Each wall is flat, endless, passes through zero and stands at right angles to its row. A trip goes straight from one point to another. Which walls does it cross, in order?

Walls:
(1): [-19  23]
(2): [21  6]
(3): [-23  17]
(4): [-8 42]
(5): [15 -4]
Trips:
[-30 -19] to [19 -2] => 1, 3, 5, 2
[11 25] to [ 7 50] => 5
[42 13] to [ 10 -28] => 4
[-18  -2] to [-45 -25] => 4
[-35 -60] to [ 0 11] => 3, 1, 4, 2
[-10  -4] to [-7 32] => 4, 2
[ 35 -38] to [ -2 -31] => 2
[-20   8] to [10  4] => 2, 5, 3, 1
[-32   4] to [-28  48] => none

Walls:
(1): [ -7   6 -18 -33   8 -15   2 -39  -8 -17   8]
(2): [-14  27  -8  -9  46  17 -42   3  13   3  -2]
(3): [ 21 -16 -11  -7  29 -22  15  -4  -4 -11 -25]
Trips:
[-14  12  -4   1   8  -6  33 -32  14  44  -8] to [-16  12 -48  -9  14  27   5  25  10 -44 -13] => 2
[-23 -18 -53  26   5  12   2  -7 -12 -55 -51] to [ 20  37 -30 -32  22  -5  -8 -47  20   0 -60] => none
[-54  21   8  20 -31  23  -8 -42  34  23 -18] to [ -4  -2 -20 -10 -18 -21 -26 -43  21 -10 -14] => 1, 3
[-15 -34  26  -5  26   3 -31  42  11 -26 -18] to [ 20 -25  -8   9  36 -10 -51  -8 -30  -6   8] => 1
[-38  15  35 -36 -14 -53  11 -21  27  -6   8] to [-26 -21 -24 -11   6  22 -19  34  14 -11  21] => 2, 1
[ 16  20 -11 -15 -12 -16 -22 -12  -7  15  28] to [  7 -31   5  11 -23   7 -21 -10  32  -7  -5] => 2, 1
[  8  16  -8  39  -8  32  14 -10  -7  10 -10] to [  5 -21  -1   7  30  35 -20  34 -26  39  16] => 2
[ 20   2  24  -1 -38 -13 -38 -48  19  10  12] to [ -7  -3 -17 -14 -24  24 -38  -3  39 -25   6] => 2
[  5 -15  37 -10   6  17  13 -28   3  27 -19] to [ 19 -18 -20   2  44 -36  46   7 -37   7  59] => 1

Walls:
(1): [-30   2   1 -18 -29  -3  -6  19  25   6  16  19  22 -25  15   6  12  -2
 -29  20 -30  11 -15   5  -4   5 -28   1  30 -17  -6  18  26 -19  11   7
  16  -6 -25 -17 -16 -11  13  17  20  35 -11  10]
(2): [ -5  -7   5 -22  -6 -30  31   6  20  -5   1  16 -22  -2  -4   0  -4  -1
  16  -2  17  15 -16 -24  15  31   0   8 -20  -6 -10  13  -7  19  23 -20
  -9  -6 -16 -31 -35  13  -8  22   2 -18 -14 -19]
(3): [ -7 -22   8  -5   5   5 -16 -13   1   1  20 -18   0  17 -40  33  26   3
  38  20  15 -36 -25   1  18  25   2   0 -27 -12  -2 -49  -3  -2   4   9
 -12 -11   5  -5  -3  10  -3 -18  14   9   6  19]
(4): [ -3  42  13  -7  -2  -8  -8  17  17   0  25  -5 -24   1  22  -8  34  42
  -4   5  17 -12  13 -14 -20 -24  33 -18   9 -15  53   4  -9  11  16  17
 -12   9  14  -2 -14 -22  -2 -15  -8  13 -24  27]
(5): [  3  16 -11 -10  -2   3  24  -1   8 -24  16 -13 -25  -3  13 -16 -38  14
  12  22   7  16 -21  14  17  14   8 -26  -4  24  20 -21  10 -15 -34   3
   2  26   7  11   6 -34  23   3 -14   2 -10  17]
(6): [-18 -18  -5 -25  -9  34 -23  35  21 -22 -25  16   3 -17  22  -7 -11 -20
  -5 -35  33 -12   3  -8  11   2  -8  -3  29 -25  -5 -14   4 -15  -2   0
 -10 -23  15 -20 -14 -24 -14   0 -22  10   1  -3]
(7): [  3   2  27  -8  -8 -20 -15   3  60 -13 -22  -6  23  20   8 -14  13  30
  -4  12  23  32  -9  12   5 -12  -8 -20  12  22  -3 -23 -12 -10   5  -4
  10  47  -5   8  13 -25  13  10  -6   3   5  -4]
Trips:
[ -7  30   3  -2  32   0 -14  -6 -33 -27 -41 -12 -28 -10 -21   5   7  -7
   0  -5  34 -19 -21  -4  37  37  15  22  13  33   8   0  -1   5 -10 -13
  -8  15  -9  -6 -19 -13   9 -38 -35 -17  13  37] to [-33   6  -9 -25   2   9  15   0  24  -4  -4   9  -2  -9  16  23 -12  30
  -4  13 -16  23   5   2  12  29   2  -5 -32  13  12   7  -1  -9 -16  -6
  -1 -52  -5  -1  37  -3   6   4   1 -24   7  -7] => 4, 1, 3, 6
[  3   9 -15   0  14   7  20  11  10  -9 -23 -14 -36  29   4  10  25 -23
  20  30  -1   9  26  12  -3  23  16  -8 -12  -5  18  -1  30 -11  -5  24
 -25 -27  -9 -18 -13   1  -7  18  -9   2  13  -8] to [-20  28   3 -15  32  -6 -26  23  39  25   5   7 -21  10 -17   4 -22  -4
 -17   9 -13 -22 -40  25 -15  17   7 -17 -23 -10 -28 -27  30  18  -8   4
   2 -12 -28 -12 -16   8 -16  17   4   4  18 -31] => 1, 4, 5, 7

Walls:
(1): [ -4  -5   5   4   6 -17   9 -17 -27  -9  -4   9   6 -24  30  26  12   0
  23  -7 -19  23   1 -18 -22  20 -10 -11  -4  -5  22  -7  28 -29   8   2
 -14 -22  15 -29  -4  43   0 -11  -5   6 -13  19]
(2): [ 23 -34  30  14  -4   0 -19  22 -16   4 -39 -11 -30 -10  23  56  33   6
 -29 -11   4 -18 -19  -6 -17  -9  -5 -13 -33  -4 -22  -5  23  -4  19   8
   7  -9  20 -16 -25   1   9  -9 -20  17  -5  12]
(3): [ 47  10   9   3  -3   4 -30  15   9  46 -20  -8  16 -23 -15  13  24   3
  24  20  -2 -26  -6  30 -49  -8  29 -13  -7  -6  -1   1  -8 -20  17   1
   7   8  -5   6   5  32   6 -32  -5  16  11  18]
(4): [ 13 -14   8 -13 -24  -1  23  18   1 -11  12   0  17 -17 -10  22 -26 -13
  -5  26  -8   3   0  25  37  10   1  -7  20 -24  -8 -12   4 -24  42  28
 -18 -22  19  -9  -1   0 -12 -15   0  13 -11  15]
(5): [ 18 -22  31   7  -5 -26   8  16   2  26 -12 -11   6  -4   6 -35   4  -2
   9  34 -31   9 -21  19 -21  -4  54  21  32  -9  -3  13   4   6  13   8
  14   7  11  25 -23  -8  49   7  13 -56  -3  34]
(6): [ 19  13 -26  32 -38 -29  14   5 -13  -4   3   0   6 -34  17 -15 -27  21
  24   2 -15  23 -23  -2  14   0  30 -16   1  13  -5 -21  31 -22 -34  35
   0 -21 -21  -4  20   4  15  -7  -8 -28 -13  -3]
(7): [  4 -23  18   1  20   2  19  13   0 -19  25   1 -15   7 -44  -7 -14  18
   2 -19 -43   1  13   1  19   1 -36  22 -14  24   6   3  -8  -6  20   9
 -26 -39 -13 -57 -17   6  10  15  13 -31 -28  33]
(8): [ 18 -17 -21  16  -9   2   0   7  19 -12  -9  -2  15  -1  17  19  15   9
  35  32   0  22  -1  -1  23  17   4  47  10 -31   2   3   0 -41  25  16
 -11  -9  19  25   0 -17  -6  -7  15 -17   2 -15]
Trips:
[  4  31  16 -12  -3   0  13   2  23 -15 -10 -17 -29  18   6  17  24  -3
   3 -25  17 -16  26   8   0  -6 -35  -1  -9  18 -32 -25   0   4   8   8
  28  -3   7  29 -14 -31  34   8 -16  42 -17  29] to [-33 -31  11  -5  24   7  14  30   7 -31  18   8  -4  18   0  31  -1   2
 -36  27  -1  31  -5  -7  -8  22  -4  -5 -24  -1  12   7  12 -10 -14  19
 -27  29 -37   5  18  -9   5  18  11   7 -16  15] => 7, 4, 1, 8
[  5 -19  17  12  -5 -24 -10 -17   1 -16   7  16 -14  -6 -24 -23  12   8
   0  -1   1 -14   4   5   7  11   1   9   8   6 -18  31  18 -29 -12 -28
  11 -34  -3  23  -3 -19   4  30   0  24  33  -7] to [-30   9  -9 -33  24  15 -33  23 -21  11   1 -11  -6   5  -4   5  20  23
   8  -1  26 -16  -1   0 -18  -1  -5 -11  16 -22  42 -34  15  -2   6  24
  -3   1   0  11 -27  22 -12 -16   7  10  26 -20] => 7, 5, 2, 3, 1, 8
[ 22  40  22 -37 -12 -17  -3 -19   4   4  35  -1 -21   8 -19  26  11  -7
  29   6 -36  -2  39 -21  -5  13   2   3  17  11   5  29 -13 -18  -1  -6
   6 -12  -6  18 -20  -6   5  12 -10   9   3  33] to [ -2   0 -10  -2  -3 -10  12   7  27  -7  -6 -13  -5  -5  23  15  23  -3
  -8 -13   1  -9 -16   6  22 -23   2   0  26   4   7  15   2  -1 -23 -17
  -1  -5  -4  -6  -3 -18  -2   0  15  14 -16 -11] => 8, 3, 4, 1, 5, 7, 2, 6
[ 13   5  -3  -7   9  -7  38  14  -8  -2 -15  15 -25   9  29 -15   0   5
 -21 -30  13  24  24  11  14   0   7  12 -22 -25  12   6 -19  -3  23   8
  -8 -36 -12 -17  15   2 -20 -28 -29  -5   4   6] to [-11 -13 -14  12  14   2 -29  26  40   2   9  26  -1 -14  19 -50  -3 -14
   9 -15  10  38   0   5 -13  -7 -12  17   7  12  15   5   5 -22  -1   3
  30 -30   3  17 -17   0  -3  11 -13  18 -28  36] => 2, 5, 4
[-29  36  -4  13 -14 -37  -9   3 -12   1  22  29  10   7  -8  -4  22  10
  32  -8 -22  28 -22  25  35 -27   2  26 -29 -13 -11  22  20 -34 -15  20
 -13   2  15  13   3   0   1 -26 -10   6  14 -29] to [ 12  -7 -27 -11  16  -7   8 -35  -4  24 -24   9  17   0  -6  -6 -12   5
 -36  26 -46  16 -18  -7 -21  18  26  21  24 -32  -3  -9 -19 -22  12  -2
   1 -26 -13  25  24   9  28  30   4  -5 -19  -7] => 5, 3
[ -5   5  12  60  15 -12  -5  19  21 -53   3  22  23  11 -28 -26 -30  -2
  13 -12   6   8  -6  -4  -5  -1  11 -27   6 -21  21 -11 -15  26  -7 -19
 -10 -34   8  -7 -27  -3  12  -5  -6  11   4   4] to [-29  -8  47 -25  -5 -20  12 -11  10  -3 -27 -22  19 -34 -14 -17 -17  -4
  16  -5  -1  21  16  -1  12   4  28  -3   0  16 -11 -20  -6  23  20  -6
 -30  16  27 -31   7 -11   2 -31  -6 -13  -2  -5] => 1
[ 10  -2  28  18 -11  -7  21 -49  -4  -2   5 -10  19  -1   3 -13  26  -1
  29  19 -15  27 -18  14 -28  34 -14  11  19 -21 -12 -11  10  -5 -31   3
  -5   7   4 -25   6   3  -3  -5  18   4   3   7] to [ -2 -14  -1 -13   2 -11 -20  47  35  38   3 -27  37  -6  30  -1 -20 -21
 -19  12   1 -35  -4  16 -14   6   8   4  14  -4  24 -24  -7 -16 -27  14
  10   9  36 -34 -11  21 -22 -21  -1  21  14  17] => 2, 6, 8

Walls:
(1): [  6 -49  15  -3   1  10  -2   7 -12   6 -56  10  34  21   1   0 -33 -12
 -10  -5  -4 -14 -14 -18  28 -46   1 -48 -36 -25   4   2  57  29  -1  39
   7 -10  17  10   5  23  -1   4  13 -22   9 -27]
(2): [ -3   1  22 -55  16  21  -5  25  11  18 -27 -12  11 -12 -25 -22  -7   2
  -2  14 -16 -24 -23  17 -17  26 -25   9   1  21 -11  -3   3 -15 -11 -11
  21  16 -19  -4  -3  -6 -14   2   4 -14 -22  27]
(3): [  3 -15 -10   0 -11   1 -18  26  -7  -5   4 -17  18  27  24  37  10 -14
  -1 -28  -3  22   7 -17 -14  17  20  19  -2  29  12  39  -8   1  40 -15
 -18  -5  -3   6   7 -13 -38  -9  -1  -5  21  -7]
(4): [-13 -25  -6   0  -1  -2 -16   8  -1  -4  31  39   9   5 -22 -15 -32  -8
  17   8 -24  19 -11  19   7 -48 -16  -4 -14 -15   7   9 -16   2  13   7
  -5  -3  15 -13 -15   1  19  -1  22 -12  -1  -5]
(5): [ 22 -10 -20  35   4   1  -6  -1 -11 -12 -24  18 -34   6  12 -11  17  12
 -22  -6  -9  22 -24 -13 -29 -10   4   0 -21 -20 -21 -17  13  12  -1   1
 -33  18 -22   0  19  18  24 -27   4  14   6   8]
(6): [-46  -1  53   7  -1  -3   0   5   9 -23   6 -19  27 -10   0 -14   8 -12
  28  -8 -11  20  46  14  -5 -12  18  32 -24 -10 -13  21  15   5 -31  17
  -6   7 -10  -4   4   7 -18  11  -2   5  -5 -30]
Trips:
[ 21  14   9  -5  26   4 -11 -13  -8 -11 -13   1  -2   1  -7  -5   3  31
 -16 -25  -1  -8  -6  11 -14  22  17   4   4 -20  32   6  11 -22  15 -12
  10  -1 -27 -10   8  -4  28  19 -16 -36   7 -18] to [  2  13   0   5  26 -15 -19 -22   4  13  10   1  24  31  -4   2 -21 -19
 -21  -3  24   5 -23 -25  -4  -8 -13  -1  20 -30  -7   7  -7 -21  -7  -5
   1  29  -6  -6  -6 -15   0   2  -8  -9  21  33] => 4
[ 14  13  12  41  -8  18  15  -1  22  40  -5  11 -18  21  13   4   5  -8
   3 -27 -18  10 -33   9   3 -33  15  -6 -20 -12 -31 -15  -4 -18  20 -14
  22   5  -8 -18  12  23  13   4  -3   1  19 -19] to [ 16  26  -7   7  10 -14  -3 -17   3  -4 -26  43  41  -2  -8   7  -8  -6
 -15  -5  15  22   6  11  60  -8  -1  -7   4  10 -14 -16  27 -25   3  31
 -16  -4  27 -36  -8  -6  -9  -1  39  27  16  16] => 5
[ 19  -9  -2 -47   6  22  14   3 -14 -18 -12   9 -13   4   6 -19  48 -21
   2  28  16 -26  26  -2 -24 -14   2  26   1 -20  11  10  -2  27  12 -23
  17  12 -19  -2   4 -13 -14  17  20 -11  25 -14] to [-11 -32  39 -11 -32   7 -28 -26  12  18   3 -11  13 -23   9   0 -21   4
  -4 -22  26   1  24 -14 -17  -1  -8   9  17   5 -14  -2  22  21 -33  28
  -8 -43   3 -13 -19 -34  13  19  40   6  -9  14] => 1, 3, 4
[ -4   2  -4 -26 -18  39  37 -17  14  10  22   2  12   8  23   4  -6  20
   2  42  18  21  13  14   6  43  -6  -2   9  -3 -14  25  16  11  -6   0
  -9  11   8   9 -16 -28 -23  26 -15  17  -9  18] to [ 23  17  -8 -33  15 -24 -15   0  35   8 -13   7   7  -5  25   0  -3  -4
  27  -3  19   4   2  -9 -24 -14 -17  21   4 -19  17  -8 -24  -5  -4  34
   6   3   7 -11  20  -9  11  21 -17 -14   2   6] => 3, 6, 4

Walls:
(1): [ 14  15   6 -24  -7  -2 -17 -28 -19 -15   2 -11 -19  -2 -17 -21   4   1
  -3  31 -22 -13  28 -29   7   3   2  -7  -9   1  -6 -16 -17 -17 -46 -22
  -2 -15  13  11  -4  25 -26 -32  -7  23   4   4]
(2): [-38   1 -10  19 -22 -20   0  34  -5  30 -28 -28  12  39  -3 -25  -2 -19
 -12  12   0   5  23 -13 -14   5  18  -7  -4 -40  -2  20  -5   0 -27  16
  11  17  13   6 -23  -4  -7   0  19  13   5  10]
(3): [ 40   6   8  16   4 -15   0   1   0   4  26  40   3   8 -39  10 -21  -5
 -24   1   5   6  29 -15  -6 -34   6   0   7  -1  22  -3 -28 -23 -14   0
 -17 -18 -51 -16 -13  38   9   5 -11  15 -12  20]
(4): [  1 -39   8 -36  14   3  12   3 -21 -10  22   2  -6   0 -24   7  10  16
  12  19   3  34  17  30   4 -36 -10  25 -20  26  18  10  35  28  30  51
  14 -19  15  -6  11  -4   4  17  15   6  -6  12]
(5): [-18  -4  -1  -6  -5  11   0   3  24   9 -20 -21  -5  24  12  18  35 -27
  28  11   9   5   7  20 -21  13  -2   2   1 -30  19  -7  28  15  17   0
  -4  55   6 -21  15  16  -4 -19   9  20  10   6]
(6): [ 13 -24   0  -4  21  13   2  -7  -7  26  -4  12  38  -9   3  -8 -27 -18
   0 -22 -13  -9   3  -7  -3 -30  18  36  16 -30 -16 -16 -25  -1 -17 -23
  13 -20 -34   1  -5  27  11  -9   3   9  21   7]
(7): [ -7 -36  -1  -9  -1  -1  18  -6 -12  28 -35   7   1 -10   8  -8  22  -7
  22   8   1  17  17  12  12  13 -11  -7 -20  15  -6   5  -6   6  38 -34
  -4 -12 -24  -4  27  -2  20  13  -9  11 -12 -15]
(8): [-18 -11  10 -19  20 -12  -2  24 -19  17 -34 -22   5  16  29   7   9   1
   5 -26 -18  18 -18   3 -15 -19  10  12 -20 -23  21   8   2  -7  26 -16
  16 -24 -20   5  10  -7  28  -9   4  32 -22  12]
(9): [  2 -22  15   1   8  -5 -13  -4  36  14  -4   2  18 -14  -7  12  29 -11
  15 -44  -8  39  19  -3  17  -5  -5  -8  24  25  -1  -3  18  12  -7  14
 -23 -24  -3 -22  -1  31   2 -19  13 -12   4 -13]
(10): [-20  28 -16  12  26 -48 -27   0  -7  -6  28  39  -6   7 -20  -9  24  14
  10  22  19 -10  18 -30  10   2 -19  -1  -3  -6 -31  33 -32   7   4 -27
  -2 -27  -4 -31  -9  13   8  -2  47 -11  54   5]
(11): [ 14   0   8   4   1  -7  17  10  16 -20   6   4 -21 -16  11 -23 -12   7
 -13 -20  -6  12  -5 -25 -31  23 -40 -33 -44   6 -32  18 -34   1  17  18
  18  14 -25  22  -2   3  -4  37   6  22  35  -2]
(12): [ 10 -11 -33  26  -9   4  -6  22 -27  22  12  12  -4  -8  -3   1   6   3
  -3 -26  18  -5   2 -38 -11 -28  -2  10  25  20 -35  24  11   9  -4 -16
 -19 -21  -5  -2 -17 -18 -20   7 -21  12 -11  -8]
Trips:
[ 13   1 -19 -21 -11   9 -30 -18  21  -5  33  14  -1 -26  43 -11 -10  -2
  19  19 -29 -11  -6  18  31 -13  14  24  25  -2   0  -6  16 -15 -20 -29
   3 -22 -28 -19 -10 -26   4  14  26  -3  15 -11] to [ -3  27  24 -12  12  25  19   9  16  17  10   0  34  15  12 -12   5 -28
   2  26  13  21 -16   6  12 -22 -11   4 -23  22  -9   5   3 -11   2   3
 -21  21 -23 -20  16   5  14   4  23   8   3   7] => 12, 3, 7, 1, 4, 5, 8, 11
[ 21 -26  -1  -9 -15  12 -20  43  13 -14  23  52  16 -10 -21  13   4  31
  -6 -14  23  28   0  15   6  -9   6  -6  14  13  -4   6 -34  16  -1  -7
  13   9  33  44  21  27  10  11  25  -2  15  41] to [  7  29  -2   7  -3 -19   6  34  19  -6   8  10  -6   0 -12   7  -1 -19
   1  45 -14 -27  11   4  27  -4  20   4  -3  -2   3   3  19  -2 -30  49
  28   3 -16  28  14  -8   9  15   6  13  19   5] => 12, 9, 2, 6, 1
[  6   8  -4  -2  -6  26  40  15  13  -8  14 -17  20 -15  22  17  19  -9
 -60 -31  -4  17  17   8   2 -28  17 -17 -22 -34 -12  -5  -8 -11 -21  14
 -21  19 -15   6  24  12  27 -17 -27   0  -7  16] to [-20  14 -38 -21 -15  10  12   7   6   1  -9  11 -43  31   0 -25 -23  30
  17  -4 -19  27  10   4   8  13  29 -42 -21  -8 -18  15  25   6  -4  -8
 -28  32  20   6   9  33   9 -17  -9  12   6  12] => 1, 6, 9, 3, 7, 8

Walls:
(1): [-15 -11 -21   7  20  -4   6 -19  -6   8  26  21  -4  41 -11 -23 -16  17
 -18 -17  -4  10  20 -23 -16 -11   4 -25  18  47 -18 -44  16  19   3   7
  23 -26 -46   6   0  12   6  -3 -12  15  15  16]
(2): [  7   9 -30   7   6  -8   5  18 -14 -31 -10   2 -12 -25   3   2  11 -16
  -6 -10  -1   1  26   3   5 -16 -40   2  24 -30  -8   4   2  19  -9   6
  -4 -31 -45  -8   6  33 -28  14  23  56   1 -21]
(3): [ -3  14  16  24  -5 -23  10 -26  24  -3  51  -1  17 -34 -13  -8   7 -15
  14  26  -2  27   5 -18  -3   1 -14  -5  20  20 -17  -5   7 -39 -16 -13
 -17  -2   5 -17  -1 -20  -7   7  11  22 -11  -2]
(4): [-23  -8 -10 -47 -11 -16 -24 -14   1  -2  -4   4  20  24 -14  -1   5   5
  -4  -9  -6 -19 -17  12  20 -12  18  -4  24 -19  30  37  17 -19  12  12
  -2 -18  14   9 -13   7 -12  -4 -16 -19 -20 -36]
(5): [ 20  -5  12 -14  -1  28  -2  22   8   5  21  14   2 -11   2  15  46 -14
  -6  17  -5  -8  -3   4 -17 -10  13  53  10  45 -10  -1   9  26 -15   9
   1   5 -20 -29   3  -9  23  -8  15  -4   0 -25]
(6): [-35  26  22 -23   7   7 -15   8   5 -23 -32  -8 -14 -15   2   0   5 -17
   3 -20  25  15  15  28  -4  18  -3   3  36  -4   0   9   7  11 -11 -22
   0 -19   1 -16  26  12  -3  13   2   3  21  -6]
Trips:
[-25  11 -22  32  15   9   5 -16  -7  -5   2  10  21  10  36 -23 -12   3
 -38 -17  -6 -21  21  43  10  -6   6 -11  -5  -6  33   3  -3  -9 -25  -3
  23 -25  44  -7  -1  18 -16 -16  15  -5 -18  35] to [ 41  -5  26 -29   5  19  20  22  -9 -13  15  24  17  32  11  -8  17  24
  -1  10  10  21 -18 -17  -2 -34  19  15  -7  11 -32  17  13   2  27  -5
   6  25   0   6  -9  -4  25   5 -13  12  41  44] => 6, 4, 5
[ 25  35 -21  16  20  10   0   9 -11   5 -24   8   8   4  24 -13 -27  -5
 -18 -38  -1  -9 -11  35  10 -13 -11  10 -22  -9  -4  -3  -3  24  27  -2
 -16 -10 -12  17   7  -1  36 -18  -5  24 -14   8] to [  3   5   6 -23  25 -16 -18 -17  14 -13  10  -2   5 -14 -24 -14   5   0
  33   8   2  43  14  -3  29 -52  -6 -10  10 -12  25   0  34  15  29   3
  25  -8 -19  10 -21  -2  -1   6 -22  28  -2  21] => 6, 4, 3
[ 13  14  29  -7  17 -18  -4  -3  -3 -13 -18   1  33   0  31  19 -10 -12
  27 -39   1  36  29 -20  26 -43 -33 -13 -25 -11  11   4   3  13  -3 -18
  -2  16  -9  20   0  -2  46   7   1   4  -6 -35] to [ -2 -33  10 -15  37  10 -18  27  15   1  -7 -16  31  -9  -2  20  -4   4
 -25 -13  -4  21  -5   4 -17  -7 -28   4 -49  26 -13  25 -10 -23  -1  -5
   2 -22  14  10 -23 -11   1  17  41  20 -16   0] => 3, 6, 5
